Each row of a before or after table is a point. One or more steps were done to the points. Then noise was added and the rows were shuffled. The steps act on columns, c1 being the first. Write out the steps. A step turns or swaps two columns, mirrors them in a line or flattens them onto one, adds a multiple of one to another, or multiplies or shifts one. Angles are multiples of 10 degrees, from the lower column toward the higher: turns from -170 to 170, lines from 10 to 170 but not 90. Use the fewest steps. Two steps may share a column if one is a turn and the other turns, adds or multiplies; they go together, in the order done. Otherwise the lowest column goes first.

Before:
[[ 0.8  6.2]
 [-6.5  0.8]
 [ 0.6 -4.7]
 [ 0.4  3.9]
 [ 4.8 -1.3]
 [-4.9  4.1]
 [ 2.9 -0.7]
 [-2.3 -2.8]
 [ 2.4 -0.7]]
After (9 x 2):
[[-1.6 -6.5]
 [-4.4 -3.2]
 [ 3.2 -5.2]
 [ 2.1 -4.9]
 [ 1.6 -4.9]
 [ 0.1  0.2]
 [ 0.5  2.1]
 [ 0.5 -8.1]
 [-3.5  0.0]]
Steps: multiply c1 by 0.7; shift c2 by -4.0

Before:
[[ 2.2 -3.3  0.5  0.5  0.4  4.1]
 [ 4.9  1.4  2.3  2.4  1.3  0.4]
 [ 3.1  1.1 -0.9  2.0  4.5 -1.9]
 [-0.5  1.5 -3.9  4.1  1.2 -4.0]
 [-1.7  2.5 -2.7  6.6  0.0 -1.7]
 [ 2.4 -0.5 -2.6 -2.2 -4.4  2.7]
 [-3.5  4.7 -4.1  0.4 -5.4  6.7]
 [-1.2  1.0 -4.6  2.1 -3.3 -5.8]
 [ 2.0  1.2 -3.2 -2.7 -5.1  3.8]
 [-7.0  4.6  0.4 -4.1 -3.3  2.0]
 [ 3.2 -0.4  4.0  3.1  1.3 -0.1]
 [ 2.6  0.2  1.2  1.3  1.2 -3.7]]
After:
[[ 5.0  2.2 -2.0  2.3  1.6  0.4]
 [ 1.9 -0.1  3.7 -2.6 -6.8  3.6]
 [-1.6  1.2  3.3  6.7  0.0 -1.4]
 [-3.5  3.7  5.4  0.8 -7.0  6.8]
 [-7.1  4.1  1.5 -4.4 -4.7  2.0]
 [ 3.3  1.3 -4.0  3.1  2.0 -0.2]
 [-0.6  0.0  3.9  4.1  1.5 -4.3]
 [ 2.2 -2.8 -1.6  0.4  0.4  4.6]
 [ 2.7  0.6 -1.1  1.3  1.8 -3.2]
 [-1.0 -0.9  4.9  1.8 -4.4 -5.8]
 [ 2.5 -1.5  2.3 -2.2 -5.8  2.8]
 [ 3.1  0.5  1.2  2.1  5.8 -2.1]]
Steps: mirror c2 and c3 in the line at 10 degrees; multiply c5 by 1.3

Before (8 x 9):
[[-4.5 -1.5 -5.5 -3.8 -1.3  2.8 -3.7 -2.2  1.5]
 [-6.1  3.3 -2.3 -0.8  0.5  3.8 -3.6 -0.5 -2.1]
 [ 2.1  2.7 -2.4 -0.4 -3.8  3.5  3.3 -1.5 -3.1]
 [ 0.1  0.2 -5.3 -0.5  0.2  1.8  1.5  0.3  0.3]
 [-0.9  0.8  0.3 -1.4  1.5 -1.6 -3.2 -0.3 -5.3]
 [-4.6  5.1  2.2 -2.9 -1.4  1.2  0.8 -0.8 -1.3]
 [ 1.1  5.6  5.9 -1.9  3.8  1.6 -5.8  0.2 -4.8]
 [-1.8 -0.8 -3.9  6.0 -0.8 -3.2 -4.5 -3.2  0.6]]
After (8 x 9):
[[ 6.0  8.6  2.9 -1.8  1.2  4.3 -3.5  0.1  2.2]
 [ 0.0 10.8 -6.3 -3.7  4.6  1.7 -5.3  0.4  4.7]
 [ 1.0  3.8  3.9 12.3  0.0 -3.0 -4.4 -3.3 -0.5]
 [-2.3  7.6  2.0 -0.2 -4.5  4.2  2.7 -1.7  3.5]
 [ 1.1  6.1  0.4 -3.1  2.0 -1.1 -3.3 -0.4  6.0]
 [-1.2  5.4  5.2 -0.9  0.0  2.0  1.8 -0.1 -0.4]
 [ 3.3  3.7  6.1 -7.5 -0.7  2.8 -4.1 -2.4 -1.5]
 [ 4.9 10.4 -1.3 -5.7 -1.2  1.5  0.6 -0.7  1.1]]
Steps: turn c1 and c3 by -170 degrees; shift c2 by 5.0; multiply c4 by 2; turn c5 and c7 by 10 degrees; multiply c9 by -1
